Each point is reached from the start by the listed moves, each made once or not at all, plus a little noise. Is the number of moves made odd or even? Then give how often each move was made.

Moves:
(1): |  5.2 | -1.6 |  1.4 | -0.2 | -0.6 |  2.7 |
(2): |  1.3 |  5.6 |  3.4 | -2.6 |  2.7 | -3.2 |
(3): | -3.1 | -4.8 |  5.4 | -2.3 | -2.2 | -0.3 |
Start: |  2.7 |  0.6 | -0.2 |  2.1 | -0.8 |  0.0 |
Points:
|  5.2 |  6.1 |  2.4 | -1.0 |  2.5 | -3.0 | -> odd (0, 1, 0)
|  4.5 | -6.0 |  6.7 | -1.3 | -3.4 |  2.1 | -> even (1, 0, 1)
|  0.5 |  1.2 |  8.4 | -2.5 | -0.2 | -3.1 | -> even (0, 1, 1)

Moves:
(1): |  5.2 |  1.3 |  0.5 |  1.6 |  0.7 | -3.1 | -0.2 | -0.9 |  0.0 |  3.9 |  2.7 |  0.6 |  1.0 |
(2): | -2.8 |  4.9 | -2.2 |  2.4 | -1.6 |  0.7 |  0.5 |  0.7 |  1.1 |  1.8 | -1.8 | -3.4 |  2.2 |
(3): |  1.1 |  2.1 |  1.8 | -1.6 |  1.7 |  1.8 |  1.0 |  2.1 | -2.4 |  1.4 | -0.9 |  0.1 | -2.7 |
(4): |  0.4 | -0.9 |  4.1 |  4.1 |  3.7 | -3.1 |  1.2 |  3.0 |  3.4 | -1.3 | -1.6 |  1.0 |  1.0 |
(5): |  0.9 |  0.7 |  0.2 | -0.4 |  4.9 |  4.8 | -1.8 | -0.3 |  1.9 | -2.1 |  0.8 | -0.4 |  3.2 |
(6): |  1.2 | -0.7 |  1.7 |  1.5 | -1.5 |  1.5 |  0.4 | -2.2 |  1.2 | -1.4 |  0.9 | -0.3 | -0.7 |
(7): |  2.0 |  2.7 | -0.9 | -0.6 |  2.2 |  0.3 |  5.0 | -0.8 | -1.3 | -1.2 | -1.5 |  1.3 |  0.3 |
(8): |  1.9 | -0.3 | -1.8 |  0.1 | -1.0 |  1.5 |  0.8 |  4.6 |  1.0 | -1.4 | -2.0 |  0.1 |  0.9 |
(9): | -0.8 |  3.9 | -1.3 | -1.1 | -0.8 | -1.1 |  0.7 |  0.8 |  5.0 | -3.2 |  0.0 |  1.9 | -3.4 |
(10): | -0.2 | -3.0 | -0.1 | -1.4 |  0.3 |  2.2 |  0.2 | -1.2 |  2.3 |  2.0 | -2.3 | -0.4 |  0.3 |
(11): | -2.7 | -1.9 | -3.0 |  2.3 |  2.4 |  2.0 |  1.1 |  3.3 | -1.3 |  0.4 |  3.8 |  0.6 | -2.2 |
Start: |  3.8 |  1.1 | -0.2 |  3.5 |  1.7 |  1.6 | -2.4 | -0.7 |  2.0 |  0.9 | -2.9 |  1.1 | -0.8 |
Points:
| 12.5 |  8.0 |  4.6 |  8.5 | 10.5 |  1.0 |  2.9 | -1.1 | 12.5 | -4.3 | -1.4 |  5.2 |  0.7 | -> even (1, 0, 0, 1, 1, 1, 1, 0, 1, 0, 0)
|  5.0 |  3.9 |  1.7 |  4.2 |  6.9 | -0.1 |  4.7 |  1.2 | 11.3 | -3.0 | -7.9 |  4.8 | -2.8 | -> even (0, 0, 0, 1, 0, 0, 1, 0, 1, 1, 0)
| 10.5 | -4.5 |  0.9 | 11.4 | 11.0 |  7.0 | -0.2 |  5.9 | 10.9 |  0.8 | -0.5 |  2.3 |  2.6 | -> odd (1, 0, 0, 1, 1, 1, 0, 1, 0, 1, 1)
